Rows are points. Each copy is the shape, with its points in the same order, stretched, turned, moved and blurred by noise. Some copies are also mirrored. Which?
In the rows, 128 means zero.

Shape (8 x 2)
[[ 25 182]
 [ 88  99]
 [104 134]
 [134 101]
 [ 87 101]
 [132 198]
 [126 109]
 [106 118]]
Copy 1 (8 x 2)
[[ 93  12]
 [ 84 117]
 [114  98]
 [126 149]
 [ 84 115]
 [176  77]
 [115 137]
 [109 115]]
Copy 1 is: mirrored
Copy 2 (8 x 2)
[[246 223]
 [157 129]
 [147 155]
 [108 116]
 [158 131]
 [134 207]
 [117 125]
 [142 141]]
Copy 2 is: mirrored

Shape (6 x 3)
[[192 126 121]
 [120 168 138]
 [ 87  78 144]
 [ 80  63  66]
 [189 139 133]
 [176 167  68]]
Copy 1 (6 x 3)
[[169 153 158]
 [149 163  84]
 [102 109 126]
 [132  42 124]
 [168 163 150]
 [198 130 115]]
Copy 1 is: only turned
Copy 2 (6 x 3)
[[106 110 170]
 [ 66 157 111]
 [163 151  71]
 [191 232  98]
 [103 104 169]
 [ 87 185 191]]
Copy 2 is: only turned

Shape (8 x 3)
[[117 113 130]
 [140 107 154]
 [173 130 118]
 [ 98  55 116]
 [120  97 125]
 [163 118 165]
 [162 217 104]
 [116 124 106]]
Copy 1 (8 x 3)
[[135 163 110]
 [109 151 128]
 [132 137 152]
 [143 214 107]
 [135 174 115]
 [ 96 132 144]
 [161  81 127]
 [156 163 108]]
Copy 1 is: mirrored
Copy 2 (8 x 3)
[[109 120 150]
 [107 144 147]
 [145 145 110]
 [119 125 221]
 [119 137 163]
 [104 153 125]
 [139  94   7]
 [126 108 136]]
Copy 2 is: only turned
Copy 3 (8 x 3)
[[124 147 113]
 [138 136 147]
 [155  86 145]
 [145 176 111]
 [136 152 125]
 [138 112 173]
 [108  50 111]
 [126 126 100]]
Copy 3 is: mirrored

Shape (7 x 4)
[[156 108 107 160]
 [ 97 173 110 160]
 [113  90 203 165]
 [152  58 155 174]
 [128  75 103 106]
 [ 97 119  83 151]
 [107 209 118 144]]
Copy 1 (7 x 4)
[[161  70 161 115]
 [189 137 136 138]
 [ 73 136 140  33]
 [108  80 173  48]
 [ 87  86 146 162]
 [159 109 169 163]
 [189 136 116 147]]
Copy 1 is: only turned
Copy 2 (7 x 4)
[[ 72 134 101 121]
 [113 128 130 200]
 [166 114  49 113]
 [ 99 125  39  93]
 [ 97 191  93  94]
 [ 80 160  93 182]
 [127 117 156 188]]
Copy 2 is: mirrored
Copy 3 (7 x 4)
[[119 117 130 214]
 [173 139 139 147]
 [ 95 171  29 139]
 [ 69 153  64 205]
 [ 69 116 153 148]
 [111 150 150 170]
 [217 104 145 116]]
Copy 3 is: mirrored
Copy 4 (7 x 4)
[[103  53 112 151]
 [153 128 134 117]
 [ 35 126  91 174]
 [ 47  52  73 194]
 [ 84  53  76 128]
 [134  73  82 136]
 [165 157 176  85]]
Copy 4 is: only turned

Shape (8 x 4)
[[140 131 133 173]
 [118 118 122 117]
 [127 113  78  66]
 [ 76 184  87 150]
 [185 187 143 165]
 [155 127 151 110]
 [113 200  83 187]
 [107 181  79  90]]
Copy 1 (8 x 4)
[[151  62 116 125]
 [119 134 115 144]
 [100 207 124 114]
 [ 66  73 184 134]
 [222  63 164 119]
 [181 138 117 149]
 [108  36 188 102]
 [101 150 186 123]]
Copy 1 is: mirrored
Copy 2 (8 x 4)
[[164 106 111 143]
 [126 123 154 125]
 [ 76 151 164 144]
 [ 98  39 147 191]
 [198 137 107 194]
 [174 161 154 133]
 [125  39  93 206]
 [ 90 105 159 202]]
Copy 2 is: only turned
Copy 3 (8 x 4)
[[157 147 165  79]
 [135 120 135 151]
 [ 64 110  98 186]
 [150 223  99 155]
 [152 151  83   7]
 [145  86 116 101]
 [138 243 101  84]
 [104 177  44 164]]
Copy 3 is: mirrored
Copy 4 (8 x 4)
[[125 156  96 134]
 [141 132 147 145]
 [139 111 173 179]
 [151  85  71 142]
 [152 183  58 154]
 [159 171 147 146]
 [141 104  31 151]
 [171 104 103 178]]
Copy 4 is: only turned

Shape (12 x 6)
[[ 93  84 172 153 166 149]
 [ 72 143 140  90 120 138]
 [147 143 119 138  84  98]
 [147 119 154 161 156 181]
 [146 128 139 123 109 113]
 [150 119 168 145  99 115]
 [104 156 121 115 146 116]
 [ 79 156 141  83 132  78]
 [126  98 127 138 136 144]
 [122 119 142 124 136 112]
 [124 125 152  74 132  88]
 [ 98 165 146  80 152  71]]
Copy 1 (12 x 6)
[[ 98 154 114 107 118  39]
 [117 103 166 139  86 125]
 [202 138 130 142 129 152]
 [ 91 150 159  91 157  73]
 [160 143 121 114 117 138]
 [179 168 133 106 109 108]
 [119 139 133 146 130 154]
 [143 141 120 148  79 176]
 [127 117 112 112 138  89]
 [139 146 109 116 113 121]
 [136 139  93  94  73 163]
 [125 165 109 133  83 186]]
Copy 1 is: only turned
Copy 2 (12 x 6)
[[128 173 136 182 124 161]
 [160 150 186 137 115  49]
 [110  83 156 138  83 118]
 [159 166 102 124 128 204]
 [130  99 154 144 120 128]
 [141  95 160 166  91 167]
 [146 143 127 142 125  62]
 [160 121 172 179 121   7]
 [ 99 146 136 134 130 148]
 [127 128 142 159 128 112]
 [148 107 173 166 162  68]
 [178 120 152 181 146  14]]
Copy 2 is: only turned
Copy 3 (12 x 6)
[[158 248 124 121 107 119]
 [147 151  94 183 118 144]
 [ 98  75 107 118 132 119]
 [178 178 118 102  93  89]
 [124 119 105 132 136 112]
 [109 126  78 100 124 102]
 [143 129 145 191 118 110]
 [116 131 121 215 140 116]
 [146 171 133 118 118 132]
 [134 153 127 144 130 111]
 [127 145 117 167 174 105]
 [119 132 148 221 148  85]]
Copy 3 is: only turned

Shape (11 x 8)
[[150 145 159 160 123 201 119 106]
 [197 137 123 196 142 204  97 143]
 [147 110 137 200  95 156 147 140]
 [105 117  88 113 167 100 135 165]
 [161 155  92 121  94  58 131 110]
 [130 180  90 141 128  76 130  76]
 [154 123 142 134 120  63 198  98]
 [120 117 178 183 125 144  38 112]
 [ 81  84 116 219  75 203  86 134]
 [116 147  86 210 164 139 125 161]
 [142  88  87 147 129  77 160  74]]
Copy 1 (11 x 8)
[[101 160 103  75 140 194 144 174]
 [121 212  69 117 112 239 146 153]
 [ 60 147 132 132 131 192 145 130]
 [157 154 143 148 114  61 120  99]
 [152 149 204 185 192 100  98 146]
 [144 134 199 182 206  74 146 187]
 [ 47 114 165 152 223  77  82 122]
 [174  83  88 143 107 182 102 146]
 [102 123 135 114  83 229 204 118]
 [118 161 128 188  99 128 183 157]
 [ 86 111 152 162 229  91 137  92]]
Copy 1 is: mirrored
Copy 2 (11 x 8)
[[ 95 142 137 141 181 157 167 154]
 [ 75 106 119 142 210 137 218 179]
 [106  91 109 124 171 201 175 155]
 [131  61 108 117 103 134 144  76]
 [122 104 139  81  68 161 124 189]
 [ 86 110 175  97  89 153 127 170]
 [129  82 182  73 128 201  70 123]
 [100 166  97 108 182 165 229 125]
 [ 81 150  27 163 171 196 231 129]
 [ 89  69 147 136 146 161 230 123]
 [ 59  82 125  53 117 171  95 118]]
Copy 2 is: only turned

Shape (12 x 8)
[[142 165 166  92 116 147  99 149]
 [102 145  96 132 112 138 163 122]
 [105 121  88 112 128 128 104 174]
 [130 167 124 132 121  98 104 108]
 [133 117 106 127 125 133 189 148]
 [168 128  93 121  90 157 153 131]
 [138 152 117 125 130 114 123 106]
 [163 144 138 170 190 165 123 149]
 [ 99 117 105 117 137 152 133 164]
 [133 161 137 117 121 151 139 140]
 [ 78  92 144 139 155 131 126 115]
 [143 109  70  75 139 130 115 138]]
Copy 1 (12 x 8)
[[152 153 101 147 200  96 164 102]
 [150 111 109 114  92 121 102 133]
 [115 160 128 150 132 164 167  87]
 [137 136 135 134 120  85 161 136]
 [140  88 136 107 117 155  85 126]
 [179  77  96 134 112 157 115 121]
 [151 123 144 134 123 112 140 138]
 [161 148 175  98 160 133 173  94]
 [132 153 121 132 135 161 131  91]
 [158 126 108 119 150 111 130 117]
 [140 169 162 146 136 113  99  97]
 [145 129 141 169 134 198 135 137]]
Copy 1 is: mirrored
Copy 2 (12 x 8)
[[136 177 169  97  83 132 111 126]
 [135 105 116 150 141 166 161 122]
 [ 90 114 170 152 120 155 100  98]
 [100 141 144 120 143 159 109 148]
 [166  80 119 143 131 117 157  97]
 [189 115  89 142 119 112 114 102]
 [121 127 127 131 130 138 129 145]
 [192 118 230 162 109  89 147 120]
 [119 112 165 157 110 140 145 101]
 [155 138 155 119 104 138 141 119]
 [ 86 132 152 138 133 129 183 131]
 [119  94 116 153  98 122 104 126]]
Copy 2 is: mirrored
Copy 3 (12 x 8)
[[155 129  67 152 128 110 120 111]
 [139 113 147 138 156 151 137 177]
 [146  97  88 143 194 128 148  86]
 [150 141 125 148 156  90 102 133]
 [114  99 148 111 118 179 116 142]
 [111 130 118 169 129 173  83 149]
 [147 142 130 136 147 119 101 136]
 [121 110  69   7 154 117  80 120]
 [144  99  96 105 176 152 162 113]
 [140 114 100 129 133 133 115 149]
 [151 152 127  52 169 151 212 113]
 [161 122 107 162 173 156 109  83]]
Copy 3 is: only turned
Copy 4 (12 x 8)
[[153 102 124 193 105 103 122 119]
 [108 182  87  94 104 113 134 131]
 [191 171 141 100 122 100 118  96]
 [118  99 133 115 139 103 131 106]
 [117 188 114 107 121 142 102 156]
 [ 83 198 124 118 100 123  85 108]
 [107 126 134 120 133  99 125 121]
 [172  86 108 142  69  84  69 160]
 [176 175 116 115  95 103 124 128]
 [130 137  94 154  98 108 114 137]
 [162 119 141 118  93 120 168 153]
 [133 209 180 111 153  73 118 100]]
Copy 4 is: only turned

Shape (12 x 9)
[[137 174  98 110 180 143 144 101 131]
 [ 91  92 143 162 172 104 117 187 125]
 [138 170  71 103  81 174  78 111 116]
 [124 123  71  99 107 119 161 117 117]
 [139 176 154 113 167  66  96 104 125]
 [ 82 148 169 138  94  88 110 150  72]
 [105 130  77 185 127 145 153 111 162]
 [117  98 149 103 119 157 150 106 154]
 [149 156 169 134 166 114 133 194 143]
 [152 153 177 141 113  85  95 151  87]
 [131 178  87 123  80 161 100 158  64]
 [ 70 124 146 128  86 111 113 156 143]]
Copy 1 (12 x 9)
[[ 73 183 134 140  90  87 158 150 137]
 [141 129 174  44 125 158 118  96 180]
 [129 133 157 186  47 130 166 195 110]
 [ 92 129 127 179 120 164 149 159 177]
 [112 133  95 100 137  65 166 114 105]
 [185 142 132 115 147 151 169 157 126]
 [ 65 143 186 129  90 192 176 154 122]
 [116 166 130 170 130 176 109 114 120]
 [122 150 185  70 154  62 108 136 129]
 [151 117 124  89 162  98 130 173 100]
 [155 146 174 155  79 124 158 236 140]
 [168 133 170 134 129 175 161 108 126]]
Copy 1 is: only turned
Copy 2 (12 x 9)
[[188 157 100 141 124 137  76  71 115]
 [ 88 138  89 129  81 122 157 105   7]
 [142 154  99 107 100 146 169 111 231]
 [210  71 127 151 110 126 166 116 144]
 [ 97 113  57 122 173 133  57  38 133]
 [ 85  86  71 124 171 186 181 153 112]
 [206 158 147 113  60 197 169  71  91]
 [146 148 192 121 160 109 170  89  98]
 [107 146  99  77 111 105  54 147  73]
 [ 43 105  92 126 137 146 102 143 148]
 [125 131  79 126  93 175 171 203 202]
 [119 107 101  66 148 140 212 117 100]]
Copy 2 is: only turned
Copy 3 (12 x 9)
[[133 114 118 106 160 146  78 153  83]
 [121  80  71 174 157 144 166  91 161]
 [164 196 156 135 139 223  99 203  92]
 [154 152 151  92 142 154 111 151 152]
 [ 72 117 118 173 166 145  73 133 112]
 [130 134 162 187 175 142 136 117 144]
 [166 143 117  49 146 169 127  73  74]
 [138 107 123 106  99  91 141 136 116]
 [139 106  79 182 126 114 102 112 128]
 [128 117 142 202 132 152 107 114 136]
 [201 178 163 168 172 220 102 174 122]
 [136 157 130 152 146 118 156 126 156]]
Copy 3 is: mirrored
Copy 4 (12 x 9)
[[147 163 184  63 169 159 158 121 148]
 [178 143 122 144 135  88  64 196 148]
 [ 99 174 134 168 153 196 161  96 190]
 [ 60 183 124 125 116 148 165 146 150]
 [127  70 154 102 172 146 100 150 148]
 [ 91 100 138 178  86 119  19 179 157]
 [131 161 174 130 112 109 174 128 145]
 [ 92 154  95 118 124  97 135 101 120]
 [193 146 143 115 189 159  84 193  87]
 [134  74 127 152 123 161  51 169 131]
 [121 183 143 181 118 208 102 131 184]
 [ 86 143 115 201 115  91  75 163 139]]
Copy 4 is: only turned

Shape (15 x 9)
[[139 134 126 120 111 114 120 140 130]
 [141 155 144 106 119 104 149 130 157]
 [120 149 124 149 100  99 193 114  88]
 [151 158 111 119 112 137 120  57 128]
 [143 149 124 128 111 104 128 157 202]
 [ 17 111 169 112 150  96 188 149 107]
 [119  58 153 116 136 174 123 164  88]
 [157 138 118 128 109 181 132 116 120]
 [157 144 112 126 131 105 140 139  85]
 [123 155 139 173 114 122 122 167  88]
 [135  98 142 164 122 107 126 149 179]
 [113 131 131 184 114 107 127  73 173]
 [149 119 193 107 111 104 141 170 119]
 [149 149 170 119 157 105 171 163 103]
 [ 43  91 116 121 110 151 129 139 101]]
Copy 1 (15 x 9)
[[127 152 121 124 131 142 126 139 127]
 [132 157 149 150 135 111 168 117 127]
 [140  98 149 115 122  94 112 197  78]
 [ 94 142  90  89 162 122 159  97 153]
 [173 153 147 161 152 141 152  93 174]
 [133  90 129 249  78  60  55 175  44]
 [123  95  93 149  59 175  58 165  52]
 [140 111  87 110 143 174 141 123 109]
 [127 136 146 103 131 139 114 162  73]
 [173 133 105 115 103 110  96 178  70]
 [173 132 132 145 109 132 102 112 157]
 [160 126 104 120 147  77 116  86 175]
 [131 140 155 135  67 123 152 167  66]
 [158 125 159 147  81 101 158 157  36]
 [119  92  71 192 108 139  24 177  95]]
Copy 1 is: only turned
Copy 2 (15 x 9)
[[145 107 106 136 111  98 147 113 111]
 [125 115 122 141 130  75 124 156 106]
 [ 94 134  83 196 125 167 168 173 134]
 [145 216 111  99 104  98 145 145  58]
 [117  76  83 103  87  57  92 142 107]
 [ 48  95 158 174 243 210 174 185 197]
 [150  93 204 123 121 140 185 107 172]
 [129 141 144  87  81  96 166 136  71]
 [165  98 112 179 129 128 152 105 100]
 [ 82  60 104 163 102 153 141  80 109]
 [111  94 109 123  62 107  73 138 168]
 [ 75 189  81 102  68 140  72 170 131]
 [130  77 163 193 119  78 140 116 159]
 [120  62 177 202 157 122 113 132 124]
 [ 95 118 122  95 166 180 222 139 158]]
Copy 2 is: only turned

Shape (16 x 11)
[[134 119 110  91  94 121  95 109 175 150  90]
 [105 153  81 139 109 136 136 129 104 112 108]
 [134  91 157 145 126 146 105 132 169 160 114]
 [118 155 125 101 121 117 100 133 155 193  75]
 [132  77  86 131 126 146 174  86 123 113 148]
 [157 154 100 117  99 115 129  69  96 133  95]
 [103 159  75 157  86 111 163  81 173 173 147]
 [129 133  94 132 137  85  87  82 137 139 153]
 [ 84  97 151 151 166 120 165 125 163 146 138]
 [ 87 148 138 138  93 115 139 157  87 149 162]
 [162 151 164 111 167  89  89  99 157 145 140]
 [107 106 133 140 144 129 157 105 151 122 109]
 [136 165 157  88 117 146 148 160  94 135  96]
 [121 160  99 111 122 171 111 100  84 132 135]
 [139 158 138 119 149 151 114 127 109  99 117]
 [123 123  96 156 174 145 144 144 114 114 138]]
Copy 1 (16 x 11)
[[121 126 108 123  98 151 177 125  71 151 112]
 [ 88 110 126  85 103 125 131 128 149 126 146]
 [139 151 134 164 115 177 146 157 107 137  98]
 [148 117  97 107 130 188 192 109  96 138 109]
 [122 144 184 151  71  67 118 136 149 177 125]
 [112  94  83 138 105  60 143 121 132 163 103]
 [113  73 177 119  68 130 145  92 110 109  94]
 [ 78  81 131 194 105 111 177 101 112 162 118]
 [116 169 193 151 124 158 131 106 153 129  97]
 [108 117 164  93 188 131 126 145 121 116 133]
 [ 97 120  95 216 145 132 151  84 111 148 104]
 [111 158 153 147  98 118 128 113 150 154  89]
 [144 155  94  90 170 125 117 125 126 137 148]
 [122  74 113 117 102 137 111 128 145 174 153]
 [102 130  93 143 126 132 109 122 149 148 150]
 [106 131 160 141  98 132 130 122 180 123 153]]
Copy 1 is: only turned
Copy 2 (16 x 11)
[[190 102 162 124 138 111 173 108 105 187 166]
 [123 127 101 156 145 122 108 140  80 115 130]
 [128 138 173 104 138 144 133 117 163 181 124]
 [159 125 141 111 168 139 135  61  96 164 155]
 [151 138 132 171 112  98 115 165 156 106 147]
 [168  89  62 133 127 106 108 122 122 120 195]
 [152 162  71 192 148  50  52 103 112 183 153]
 [139 106  68 140  83  94 154  84 110 179 158]
 [117 187 123 158 178 142 140 110 155 129  79]
 [138 225  75 104  95 129  89 123 116 125  90]
 [120 109  76  94 123 100 199  62 149 171 156]
 [131 139 116 156 178 138 147 137 140 125 114]
 [138 166 120  81 165 137 140 120 119  82 142]
 [109 140  85 139  97 120 119 135 101 125 207]
 [ 85 116 101 115 146 125 171 133 116 113 155]
 [ 70 132 132 154 135 122 122 119 121 100 110]]
Copy 2 is: only turned
Copy 3 (16 x 11)
[[205 165 128 139 158 106 123 131 149 100 128]
 [126 109 128 161 164 165 132 137 102 125 166]
 [144 155 132 134 136 103 126 163 173 110 130]
 [188 164  78 120 138  96  94 128 130  92 129]
 [ 89 158 189 180 149 191 189 151 117 143 142]
 [145 113 101 151 139 184 165 122 139 107 131]
 [139 157 115 249 148 175 104 163  65 138 117]
 [127 108 132 151 135 156 150 167 100  98  88]
 [ 85 156 157 179 118 124 102 148 121 105 118]
 [ 91 109 124 140 158 149  82 134  98 172 110]
 [131 113 104 133  79  91 132 122 146  62  82]
 [116 150 156 171 129 148 126 133 136  90 144]
 [141 138  93 104 122 103 124  79 147 125 147]
 [104 106 107 145 189 133 177 139 123 131 131]
 [114  93 120 128 133 111 157 105 155  91 142]
 [ 78 114 146 135 129 141 172 164 101 124 156]]
Copy 3 is: mirrored

Shape (17 x 11)
[[135 149  64 120 130  67 110 148  94 132  96]
 [ 88 111 122 169  96  84 155 165 152 101 167]
 [154 122 147  67  93 154  60 106 117 145 127]
 [141 115 116 113 101 132 100 106 116 142 112]
 [146 166  70 111 118  82 156 202 154 142 125]
 [ 92 155 143 173  79 132 137 143 136  62 202]
 [104 127 104 108 117 111 146 183 162  90 180]
 [ 81 139 145 145  89 185  72 115 113 125 131]
 [ 79 134 128 114  75 154 135  96  90  73 101]
 [162 113 133  98  74 157 116  88 116 122  94]
 [134 164 133 117 154  70 160 175 157 127 118]
 [149  95 145 124 104 177  88 154  97 136 101]
 [150 152  81 103 152  98 152 130  59 174 130]
 [163 139 141  96  52 170  97 114 116 155 102]
 [126 145  61  91 149 101 158 139 113 183 109]
 [106 144 114  78  97  86 133 150  72 171 126]
 [162 148  94  97 133 103 129 188 119 125 110]]
Copy 1 (17 x 11)
[[139  80 120 175  66 134 104 121 111 122 174]
 [109 181 118  77 143 161 146 128 151  92 207]
 [141 101 127 194 113 112 201 109 146 137  67]
 [145 109 126 154 106 136 159 108 115 127 109]
 [105  62 150 136  90 140 126 111  92 114 225]
 [142 174 119 106 220 158 168 112 184 103 159]
 [104 132 139  83 137 135 166 145 174 103 193]
 [148 166 141 152 206  94 171 126 145 134  68]
 [213 158 130 135 166 116 179 104 165 129 131]
 [180 100 141 161 107 150 185  82 112 147 105]
 [105 103 181 122  96 132 128 117 125  73 196]
 [116 133 152 158  97 118 144 107 142 177  97]
 [136  65 100 151  66 114 117  71 118 103 156]
 [164  94 129 198 130 129 195  69  98 157 102]
 [129  64 133 118  78 105 126 103  82  94 171]
 [144 122  76 170  86  90 169  81 146 106 175]
 [115  69 157 158  67 131 121 114 131 138 180]]
Copy 1 is: only turned
Copy 2 (17 x 11)
[[ 88 189 146 157  20 125  81 131 141 174 147]
 [138 107 100 157 113  41 149  88  92 122  88]
 [ 96 156 191 133 123 175  85 123 182  97  96]
 [109 150 133 144 102 165  94 138 142 120 123]
 [169 142 173 165  41 106  83  49 103 180 165]
 [148  53 122 102 149  38 137 131 118 102  34]
 [187 136 159 116 105  44 125  63 133  99 109]
 [ 60  69 131  85 135 140 120 136 149  62 102]
 [ 97 130  95  56  88 182 136 147 124  95  48]
 [129 144 115 125 112 215  82 146 145 119  85]
 [172 124 152 169  68 112 161  86 110 199 155]
 [ 79 121 120 113 148 168  80  81 191 118 126]
 [138 196 169 119  67 138  62 136 116 226 166]
 [ 99 112 146 132 113 224  62 119 136 129  97]
 [158 190 165 125  43 158  82 108  89 179 204]
 [ 77 184 190 117  59 161 101  83  84 184 111]
 [138 160 155 143  67 126  82  66 163 179 152]]
Copy 2 is: only turned
Copy 3 (17 x 11)
[[146 128 187 139  72 134 176 141 101 117 147]
 [179 101 169  83 106  88  98 137 108 127 155]
 [ 99 116  67 196  94 156 145 111 132 167 162]
 [128 126 105 158  94 132 142 139 124 150 127]
 [193  59 185 132  96 140 160 171 103  95 165]
 [156 139 168 100 103 119  58 145 155 142 177]
 [154  90 147  85  95 160 112 120 116 128 178]
 [103 140  97 140 109  98 137 117 188 162 179]
 [149 159 117 116  54 157 134  80 170 126 119]
 [149 119  86 174  79 158 139 124 132 131 100]
 [173  99 181 141 145 124 129 129  94  74 166]
 [137 101  98 145 119 143 163  88 159 162 106]
 [146 187 173 125 119 168 160 161  91 144 157]
 [166  99  71 198  92 160 141 150 151 142 132]
 [142 124 142 114 110 147 186 156  88 116 151]
 [168 149 128 149  97 140 177 126  83 155 181]
 [155  84 164 144  98 172 149 125 108 113 142]]
Copy 3 is: mirrored
Copy 4 (17 x 11)
[[196 180 127 153 141 130  96 168 114  89 157]
 [ 98 127   7 143 110 111 109 154 149 108 153]
 [132 204 181 123 163 171 131 179 142 184 134]
 [150 188 137 143 135 149 116 159 123 167 126]
 [179 151  68  87 120 157 116 159 117  73 156]
 [ 79  92  13 161 141 125  81 157 171 142 189]
 [103 130  33  98 158 105 134 167 148  84 143]
 [115 130 104 184 148 214 106 153 171 194 110]
 [173 132  62 178 156 156 142 182 134 191 158]
 [161 192 130 110 126 154 133 174 111 200 155]
 [134 132  96 106  97 106 143 131 138  64 181]
 [160 165 153 121 114 190  98 185 135 182  91]
 [176 176 158 159 130 110 109 164  30 103 154]
 [164 193 146 110 118 228 119 173 126 205 136]
 [178 165 122 128 137 125 157 135  51  99 118]
 [158 192 133 169 144 170 151 197 100 111 155]
 [185 160 118  95 131 137 111 182 124  88 147]]
Copy 4 is: mirrored
